Each point is reached from the start by the listed moves, each made 0, 1 or 2 times, or once backwards (-1), plus a little noise. Say if it took an odd or an even number of moves. Then give how often each move was made.

Moves:
(1): [ 42 -31   9 -20]
(2): [ -2  69  -8 -33]
(3): [-11 -17 -28 -16]
Start: [22 26  8 13]
Points:
[ 68 -10  22 -11] -> odd (1, 0, 0)
[-17  60  -2  36] -> odd (-1, 0, 0)
[ 90 103  12 -85] -> even (2, 2, 0)
[ 0  7 36 84] -> odd (-1, -1, -1)

Moves:
(1): [ -6 -12  -6 -13  -3   3  -2 -13  19  -8  -8]
(2): [ -3   6   0   1   8   0  15   0  -2 -13   4]
(3): [  8  12   3 -23   6   9 -18   7  15 -12 -15]
(4): [ -5   2  -3 -15  19  -4  -9   0   5  14  17]
(5): [-17 -26 -22   9  14   9  -4  12 -22   3 -12]
(6): [ 6 -1  3  6 -5  0 -6 29  2  6 12]
(7): [-16 -21   5  19  -4 -16   0  -3  13   8  -2]
(8): [ 29  20 -18  -7  -5 -10  -4 -10   2  15 -17]
Start: [  2 -12  -1  -8 -10  -7 -13   5 -15  12   7]
Points:
[  48   45  -29 -121   36   13  -72   -2   34   13  -11] -> odd (1, 0, 2, 2, 0, 0, -1, 1)
[-27 -17  36   6  24 -10 -16  88  -4  -1  65] -> odd (-1, 2, 1, 1, 0, 2, 1, -1)
[ 17  -2   6  35 -22 -38   0  37   3   4 -19] -> odd (-1, 2, 1, -1, 0, 1, 2, 1)

Moves:
(1): [  4   9  12 -26   8   1   7   0   8   6  -2   7   6  22]
(2): [ 10   3   8  -7   9   4  12  13 -12   0  -8   2   6  -9]
(3): [ -9   1 -18 -24  -3  -4   3  -8   6  -2   0 -14 -11   8]
(4): [ -1   5   8   5   4  -9  -8  14  -9   2  11   3 -11  -8]
(5): [-16  21 -10 -14  -3  -2 -17 -11   1   7   9  -4   7  -7]
(6): [ -8   1  12   6  -8  11 -22   4   0   5   2   5  -4 -13]
(7): [  6   6  24   5 -12   4   9 -10 -10   6  13  16  -6 -20]
(8): [-7 -5  1  3  1  6  8 16 -6  3 -7  0  3 13]
(9): [  1   3  -7  10  20  19   9  13  -9 -16   8   7 -10   5]
(10): [-13 -10   6   0   9   4  27  16   6 -19  -5 -23   1  15]
(11): [ -3 -17   4  -3   0  -3  -1   8  -5  -7  15   6   7  -3]
(12): [  9  -6  21  15 -21  -5  -3   3 -14 -19   5   3   3  -3]
Start: [ -5  -7   0  -6   8   1   6  -2 -11  -4   0   7  -3   0]
Points:
[ -8  37  88  10   8  45   6  24 -50 -41  60  37 -75 -37] -> even (1, 0, 1, 2, 0, 2, 2, -1, 2, 1, -1, 1)
[ -38    9   -9 -121   -2  -37  -11  -40    8   32   53    4  -12  -16] -> odd (1, 0, 2, 1, 1, 0, 1, -1, -1, 0, 2, -1)
[-52 -12  -1  30 -25  -5 -76 -14  18  -3   6 -29   7 -36] -> even (-1, -1, -1, 0, 1, 2, -1, -1, -1, 1, 0, 0)
[ -40   -3  -20  -22  -24  -68   18    5  -10  -72    2 -102  -28   12] -> odd (-1, 0, 2, 2, 1, -1, -1, -1, -1, 2, -1, 2)
[ 37 -68  44  55  -9  38  61  46 -88 -75  39  77   4  17] -> odd (0, 0, 0, -1, -1, -1, 1, 2, 2, -1, 2, 2)

Moves:
(1): [ 11 -14  -9   3   8  13  -8   6  -7 -19  -4  12 -11 -11 -24   1   6  25
  -4  -7   0 -10   3]
(2): [ -1   3  10  -2  27  22  10 -19   5  -3  -1 -11  17  11   0 -18  -3   7
   1   5   1   4 -28]
(3): [ 12 -10 -12  -6 -15  12  -7   1   3  -2   9  -7  -2   1  -3   6   3 -15
 -10 -14  -6  12  -4]
(4): [  7  -9 -16   6   2 -11 -19  -2   6  -9  -3 -10 -20  21   7  -4   0   6
  -5  10 -19  11   0]
(5): [  2   0  -4  -5   0   7  -3   3  -6  15   0   4 -13  -8   7   0   9  -1
  -5  -6   4   3   5]
(6): [  0  -5   7  -4   6   0  11  10  -1  -6   3  -3  -1  10   3   4   0 -11
   3   8  -5   5  -5]
(7): [ -5 -13 -14  12  -8   5 -11  -3   1  -4  14   5  13   6  -2   1  13   9
  11  -7   7  -7   4]
(8): [-11   1  -5  -5   1   6   3  -7  -8  -4 -14   0  -2   3   6 -10 -15  16
  -7   5   8  -3  -2]
(9): [ -3  -4   7 -11   3  -8  -3   0 -12   2  15  -8  -1  -8  14   4  11  -6
  -6 -14 -13  17  -2]
(10): [ -3   2 -13 -10   0  -2   8  19   1 -15  18  12  -7  -7  -3   3  10   4
  -5 -16 -11 -20  -3]
(11): [ -1   3   3  12  -5  -5  -9  -6  -8  -6   8  -3 -26   3   3  -8  16  -8
 -18  -9  -7  -4   0]
(12): [  9  -6 -16   5 -18   5  -4  13  17 -18 -10 -15  -7  16   5   1   8  -1
  -5  -8  10  10  -2]
(13): [  4 -17   8   8  -1   7  -6 -10   8 -10 -15   6   4  -1   0   2   6   3
 -13  -1 -10   6 -18]
(14): [ 12  -4  -6  -2  -7 -14   7  -5   7   9  -4  -1   4  10  -5   5   1   0
  10   1  11   5 -10]
(15): [  9 -12  -2   9  -4 -20  -2  -8   5 -13  15  -5   1 -16   6 -23 -15   9
  11   4   6 -10   7]
(16): [ -2   1  -5 -11  -6 -10  13   3   5  -7   6  -8  -9   3  -6 -13  13   0
  -4  10 -10   6   3]
(17): [ -1  -2   7  10  -3   3   4   0  11   6  -4   6  17   8  -1  -4 -10  14
  -6  11  21   9  -5]
(18): [  3  10   1  -5 -10   4   8  -4  10  -4  14 -11 -31  -4  -4  17   2   7
   4   5   1   5   4]
(19): [ -1  24  -7  -2  -8   3   5   8 -17  -5  -2  14   3   4   0   4  -1   8
  12   5   5   7  -7]
(20): [  7  -6  19   2   1   9  -5  -5   0  -8   7  15  11  -2   9   6  -2   3
   9 -12   9 -18  18]
Start: [  2 -11  -8  18  -9   0  -6  -4  17  12 -13  -4  12   9   1  -6   7 -13
  -8   5  -4   5   4]
Points:
[ 64 -47 -18  37   3  15   6 -38  85  -3  24 -40 -31 -46 -67 -50 -27  80
  39  48  63 -12  40] -> odd (2, 1, 0, 0, 1, -1, 0, -1, -1, -1, -1, 0, -1, 0, 2, 1, 1, 2, -1, 0)
[ 121  -88   -8   70  -22   94  -72  -50   33  -17  -13   -3   26    8
  -10  -38   53   -6  -29 -119   80   -6  -22] -> odd (2, 2, 2, -1, 2, -1, 0, -1, 0, -1, 2, 2, 0, 2, 1, -1, 0, -1, 0, 2)
[ 20 -19  23   5  83  -6  -2 -92 -30  55  27 -49 -25 -63 -29 -40  20  38
  14 -24  12   1 -30] -> even (2, 2, -1, -1, 1, -1, 0, 0, 2, -1, 1, -1, -1, 2, 1, -1, -1, 1, -1, -1)
[-17   6 -65   5 -54 -24  41 119  41  14 -33  21  35  53  44   4  15 -17
 -16  20  40  35 -14] -> odd (-1, -1, -1, 0, 2, 2, 0, 0, 0, 2, -1, 2, 0, 0, 0, 0, 2, -1, 1, -1)
[  -6  -13  -70   78  -41   23  -90  -32   16  -25  -70  -12 -109   76
   20    9   67   45  -74    7  -35   49  -46] -> odd (0, 0, -1, 2, 1, -1, 1, 1, 0, 0, 2, 1, 2, 0, -1, -1, 0, 1, 1, -1)
[  93  -46  -25   95 -118   18  -83  -23   71  -59  -92   14  -59   85
   54   16  -34   47  -37   24   69   63    0] -> even (0, -1, 1, 2, 1, 0, -1, 1, -1, -1, 1, 2, 2, 1, 1, -1, 2, 1, 2, 2)
